Each point is reached from the start by the listed moves, each made 0, 1 or 2 times, or once backwards (-1), plus a little noise. Is the number of moves made odd or even? Then give how often each move was made.
In the rows, zero is written as 128.

Moves:
(1): [135 152 105 127 105]
(2): [ 80 142 110 128 123]
(3): [139 109 118 167  95]
Start: [128 145 123 131 124]
Points:
[ 34 239  52  89 103] -> odd (2, 2, -1)
[ 71 178 114  93 151] -> even (0, 1, -1)
[198  90 121 209  64] -> odd (0, -1, 2)
[122 121 144 132 146] -> odd (-1, 0, 0)
[ 23 147 110 134 138] -> odd (-1, 2, 0)

Moves:
(1): [138 114 146 127 133 141 129 142 126]
(2): [124 138 138 110 107 129 144 136 120]
(3): [119 120 167 110 132 105 114  82 141]
(4): [132  98 140 118 126  97 126 139 129]
(5): [141 121 109 102 128 125 120 137 135]
(6): [120 111 120 128 143 128 150 119 131]
(7): [127  90 114 137 101 115 115 121 103]
(8): [ 97 114 112 123 116 122 124 156 155]
Start: [132 127 121 127 126 126 111 114 133]
Points:
[112  90 206  98 218 104 126  17 194] -> odd (1, -1, 2, 0, 0, 2, -1, 0)
[205 204 165  43 123 197 128 152 119] -> even (2, 2, 0, -1, 2, -1, -1, -1)
[ 90  97 155   7 159  79 137  66 222] -> odd (0, 1, 2, 0, 2, 2, -1, 1)

Moves:
(1): [137 130 130 107 130 136 132 120 131 111 127 104 119]
(2): [120 149 168 127 117 123 123 138 122 129 107 133 123]
(3): [144 132 121 113 131 133 119 134 135 136 130 137 139]
(4): [120 115 128 140 114 119 132 122 142 139 128 122 118]
(5): [135 121 115 129 129 136 135 137 136 106 121 115 144]
(6): [117 129 115 129 124 152 131 137 137 138 104 121 125]
(7): [118 131 138 115 129 119 136 125 131 135 138 128 138]
(8): [116 123 114 127 114 122 120 138 109 132 100 116 134]
(9): [138 140 114 143 155 110 138 126 137 127 128 145 109]
(10): [139 138 127 129 143 133 148 144 112 136 134 117 130]
(11): [118 144 115 140 109 135 128 121 125 126 150 149 122]
(12): [136 139 131 146 125 136 148 112 131 131 127 143 144]
Start: [134 138 119 130 117 132 126 130 135 129 114 137 146]
Points:
[ 60 136  53 207  26 135 164  68 174 190 144 210 181] -> odd (-1, -1, 0, 2, 0, 1, 2, 1, 0, -1, 2, 2)
[ 81 173 157 168 141 110 165 180 201 132  59 146 111] -> odd (-1, 2, -1, 1, 2, 2, 2, -1, 2, 0, 0, -1)
[ 59 135  36 222  22 184 144 129 165 121  61 159 168] -> even (-1, 0, -1, 1, 2, 2, 0, 1, 0, -1, 2, 1)
[ 90 144 177 135   7 110 154  71 156 119 117 135 201] -> even (1, 1, 0, 2, 1, -1, 2, 1, -1, -1, 1, 2)

Moves:
(1): [129 127 126 127 133 127 129 130 131 118 129 130 136 134 127 140 135 124
 119 124]
(2): [128 124 126 128 136 132 136 133 135 130 135 122 124 127 131 133 120 128
 124 127]
(3): [127 137 121 121 117 135 120 130 124 134 128 129 126 122 141 125 130 131
 120 122]
(4): [135 135 130 135 130 131 122 126 134 124 132 132 118 131 132 118 123 123
 132 121]
(5): [130 135 139 141 122 138 127 121 126 123 134 109 138 119 133 138 138 134
 123 127]
(6): [133 122 133 130 128 136 139 134 136 132 114 129 131 126 121 121 134 130
 130 131]
(7): [117 136 137 131 128 126 132 131 124 123 117 130 127 114 127 129 131 130
 128 126]
(8): [120 133 136 130 126 118 130 122 133 130 120 132 129 123 129 125 122 149
 115 136]
(9): [135 114 128 125 118 129 118 124 134 125 120 131 134 133 137 139 109 124
 127 119]
(10): [148 133 109 138 134 123 130 120 122 131 132 122 125 137 138 133 123 105
 103 150]
(11): [131 139 127 119 140 130 126 126 123 139 138 145 131 142 124 125 121 120
 129 132]
(12): [112 131 113 130 147 138 137 108 120 117 122 110 127 125 124 134 131 124
 125 130]
(13): [134 132 133 124 124 127 127 132 130 121 128 130 127 132 120 121 123 131
 130 131]
(14): [130 148 123 133 133 114 131 129 132 131 118 118 116 138 142 139 119 124
 134 131]
(15): [117 132 130 121 122 132 123 128 137 119 126 132 126 130 137 139 132 124
 140 148]
(16): [122 124 125 140 123 137 148 124 119 126 129 136 123 123 133 130 132 128
 128 119]
(17): [121 123 132 135 132 136 127 140 131 126 137 116 131 148 121 117 126 123
 126 132]
(18): [126 132 120 125 121 123 124 116 137 135 124 126 124 129 123 126 125 123
 130 129]
(19): [126 141 109 135 128 125 128 142 127 135 130 127 136 119 124 127 126 127
 134 132]
(20): [132 123 126 137 130 132 124 144 123 132 122 140 119 128 112 133 130 120
 132 123]
Start: [140 144 122 125 127 128 134 135 121 125 111 132 143 130 143 128 128 133
 124 119]
Points:
[ 78 119 108 133  86 134 147 178  91 131  85 207 166  72 138 144  96 191
 120  74] -> odd (0, 0, 1, -1, -1, -1, 1, 2, 2, -1, 0, 0, 0, -1, 0, 2, 0, -1, 2, 1)
[113 244  66  96 113  80 157 158 123 138 117 221 134 137 143 165 126 103
 167 163] -> even (2, 0, 0, -1, -1, -1, 1, 0, -1, 0, 2, -1, 2, 1, 2, 2, -1, 2, 2, 0)
[209 163   7 193 135 134 132 140 104 155 143 130 137 121 169 204 101  59
  47  95] -> odd (2, 2, 1, 1, 1, -1, -1, 0, 1, 2, 0, 0, -1, 0, -1, 1, -1, 1, 2, 2)
[140 181  94 149  94 146 138 171  98 190 118 148 166 127 117 109 175 126
 100  97] -> even (1, -1, 2, -1, 1, 1, 0, 0, -1, 0, 1, -1, -1, 0, -1, 1, 1, 2, 1, 1)
[ 61 173  82 127 107 203 186  89 143  71  78 125 141  60 167 131 202 153
 146 101] -> even (2, 0, 2, 2, 0, 2, 0, 0, -1, -1, -1, 2, 0, -1, 2, 2, -1, 1, 1, -1)

Moves:
(1): [128 141 116 111 124 130 131 141 125 125 135 133 117 116 127 147 136 122
 127 111 134 141 123 119 131 142]
(2): [136 123 129 126 133 132 133 120 136 137 138 119 129 128 132 129 124 130
 130 135 139 120 129 127 137 121]
(3): [122 124 120 119 149 132 141 132 136 126 143 131 120 114 116 123 122 128
 124 128 128 131 119 143 128 135]
(4): [134 148 149 135 137 135 134 125 128 120 125 138 125 128 145 139 127 119
 128 138 127 123 114 122 122 115]
(5): [126 128 130 143 135 123 127 135 124 151 123 128 134 147 152 122 130 131
 137 141 125 139 125 117 130 135]
(6): [129 142 124 123 125 128 132 126 134 129 120 129 130 124 123 129 129 138
 131 124 135 132 116 128 128 135]
(7): [138 138 126 124 130 135 118 132 118 121 127 118 141 136 123 120 127 122
 134 126 129 127 116 117 117 131]
(8): [128 131 131 109 125 138 135 147 129 128 120 130 146 118 133 122 139 124
 125 139 121 136 118 132 137 130]
(9): [134 132 121 124 127 119 115 135 138 128 125 128 128 135 120 128 134 113
 113 143 124 122 119 131 137 121]
(10): [135 136 124 132 138 138 137 146 131 114 125 119 120 119 122 126 128 126
 121 131 137 120 140 132 116 140]
(11): [140 126 142 124 111 120 137 125 128 124 128 120 123 135 128 131 129 135
 122 133 136 138 119 145 114 135]
(12): [129 129 130 117 135 118 128 133 127 132 119 127 126 136 130 136 134 131
 133 121 117 121 129 131 112 127]
(13): [128 145 121 130 121 127 126 130 128 139 131 121 128 120 136 129 142 120
 119 124 125 144 137 135 123 126]
(14): [126 131 120 122 125 131 125 122 125 131 127 135 127 128 133 130 113 128
 138 136 132 139 135 130 124 131]
(15): [133 126 117 141 127 127 132 117 130 120 128 113 114 125 121 129 127 131
 134 130 130 140 120 132 133 125]
(16): [128 123 120 125 123 115 148 115 143 116 132 143 129 135 124 122 133 133
 121 125 135 108 142 117 132 124]
(17): [128 130 121 120 129 138 137 133 125 138 105 142 114 132 122 122 150 113
 136 131 124 130 121 127 126 124]
(18): [134 141 129 128 126 127 144 134 146 122 120 131 136 118 115 124 123 119
 136 127 119 141 139 136 119 118]
(19): [119 125 125 129 132 124 125 125 120 129 132 117 125 146 127 126 131 120
 124 141 138 138 127 128 129 134]
(20): [127 125 138 125 132 116 126 135 122 127 123 123 122 129 125 123 126 132
 131 133 133 129 139 126 137 118]
(21): [128 113 127 131 135 122 127 122 126 138 121 118 135 124 125 129 127 130
 133 135 126 120 128 119 125 129]
(22): [117 117 127 131 121 135 132 117 134 120 125 129 121 108 129 119 133 127
 127 126 127 113 130 132 121 139]
(23): [127 130 130 118 133 131 116 129 139 123 118 128 131 122 141 122 139 124
 120 106 140 140 127 143 123 118]
(24): [131 136 122 133 121 137 119 132 142 131 120 127 111 117 124 130 118 139
 114 132 127 124 132 125 128 133]
Start: [117 124 119 123 133 116 144 145 142 148 136 127 140 116 141 118 131 129
 129 132 126 118 142 127 138 141]
Points:
[177 137  49  60 129 128 179 220 249 179  64 142 141 108 170 118 191 121
 108 123 139 128 152  90 161 134] -> even (2, 2, -1, -1, 2, -1, 0, 2, 1, 1, 0, 1, -1, 0, 1, 2, 1, 1, -1, -1, 1, -1, 2, 2)
[161 136  85  29 116 122 216 167 207  75 155  86 219  52  98  84 144  45
  94 197 162  77 197 139  89 159] -> odd (1, 2, 0, 0, -1, -1, 2, 2, 2, 2, 1, 0, 1, 2, -1, 2, -1, 2, 1, 0, 2, 2, 0, -1)
[109 153 148 129 123 165 173 115 163 177  79 139  84  88 178 139  90 110
 183 204 134 177 113 117  87 157] -> even (1, 1, 0, 2, 1, 0, 0, 0, -1, -1, 1, 0, -1, 2, 0, -1, 1, 2, 2, 0, 1, 2, 0, 2)

Moves:
(1): [140 127 131 127 129 118 118 131 126 128 126 146 120 128 129 132 120 132
 123 132 145 119 121 122 119]
(2): [132 127 122 130 122 133 131 139 130 136 126 127 130 119 128 129 130 125
 135 131 133 119 119 131 130]
(3): [130 128 127 128 133 127 122 128 133 134 123 125 121 126 121 116 133 128
 142 129 137 123 133 129 137]
(4): [137 116 134 128 134 130 122 130 125 137 139 126 129 133 130 129 131 128
 129 129 128 128 126 128 120]
(5): [133 125 123 129 130 126 128 136 132 130 125 138 132 116 123 120 121 124
 125 123 126 123 128 131 119]
(6): [129 138 137 129 123 114 125 136 126 131 128 123 126 122 133 128 134 132
 129 129 132 125 130 123 134]
(7): [126 129 125 137 130 133 114 131 128 129 125 125 130 113 140 136 144 135
 134 127 133 134 131 125 129]
(8): [127 125 125 127 125 126 139 121 124 123 133 124 126 121 135 128 126 125
 124 131 130 134 131 122 131]
(9): [128 148 116 125 132 128 130 125 135 127 125 123 115 128 130 126 132 124
 128 133 124 123 129 133 129]
(10): [133 146 140 134 139 138 135 137 125 122 135 123 141 133 139 136 121 132
 133 106 134 133 143 127 125]
(11): [120 123 133 142 143 131 124 126 136 136 130 113 138 137 139 130 122 129
 126 131 125 137 124 119 146]
(12): [125 135 135 119 141 130 116 138 127 117 135 123 126 131 113 128 127 120
 120 112 132 131 126 134 116]
(13): [106 131 125 139 130 110 133 141 141 130 130 125 131 134 131 123 131 128
 134 131 124 127 127 131 118]
(14): [116 118 141 122 115 131 132 144 129 140 121 130 131 113 121 128 125 118
 129 127 127 130 138 135 133]
(15): [135 130 131 127 125 124 124 131 124 122 124 122 127 128 128 129 123 134
 130 127 124 120 129 126 129]
(16): [127 128 137 130 130 126 137 130 128 132 115 131 133 135 130 124 133 134
 130 120 131 125 119 113 121]
(17): [128 136 129 131 121 134 122 123 133 128 138 128 123 141 126 115 133 133
 118 124 126 124 121 121 125]
(18): [130 132 129 124 128 129 115 131 135 130 119 127 143 124 141 131 131 129
 136 126 132 130 127 123 126]
(19): [123 129 115 126 128 115 130 116 139 122 133 133 121 137 136 130 122 135
 117 126 126 119 120 135 127]
(20): [122 127 117 135 123 138 143 135 115 127 129 121 140 140 129 125 126 130
 122 131 131 134 139 138 123]
(21): [127 133 134 124 122 127 133 143 129 118 134 124 127 125 120 125 125 133
 125 133 130 130 135 123 128]
(22): [128 139 127 130 130 128 129 132 125 126 131 126 122 131 132 133 126 129
 131 123 128 136 132 129 130]
(23): [134 132 121 128 118 130 121 130 125 130 133 125 128 128 117 133 136 124
 128 128 128 127 127 127 122]
(24): [125 127 144 125 130 125 130 117 129 138 127 127 130 133 124 131 120 137
 126 133 131 137 119 130 126]
Start: [141 126 121 118 133 124 134 136 119 140 118 125 128 139 126 135 120 136
 142 121 123 122 124 138 130]
Points:
[157 129 139 134 123 137  76 215  75 161 124  79 186 104 158 203 110 164
 136 103 143 154 152 174 131] -> even (0, 1, -1, 1, 1, 2, 2, -1, -1, 0, 1, 1, -1, 1, 2, -1, -1, 1, 1, 2, 0, 2, 1, 1)
[129 144  53 145 149 102 129 191 147 141 138 105 121 146 100 109 114 136
 143 126 136 106  98 158 110] -> even (0, 2, 1, 0, 2, 0, 0, 0, 0, -1, 1, 1, 1, -1, 0, 0, 0, 0, 1, 1, 1, 2, 1, 0)
[201 130 170 125 135 135  71 180  57 150 135 100 153 108 138 159 125 191
 150 141 219 144 136 121 116] -> odd (2, 1, 1, 1, 0, 2, 2, 1, -1, 0, 0, 1, -1, -1, 1, -1, 0, 1, -1, 2, 1, 0, 0, 2)
[151 249  72 125 127 100 172 151 122  76 170 137  74 189 106 122 114 161
 107 104 171 102 160 137  71] -> even (2, -1, 1, -1, 0, 0, 0, 1, 2, 2, -1, 0, 1, -1, -1, 0, 1, -1, 1, 1, 2, 0, 2, 0)
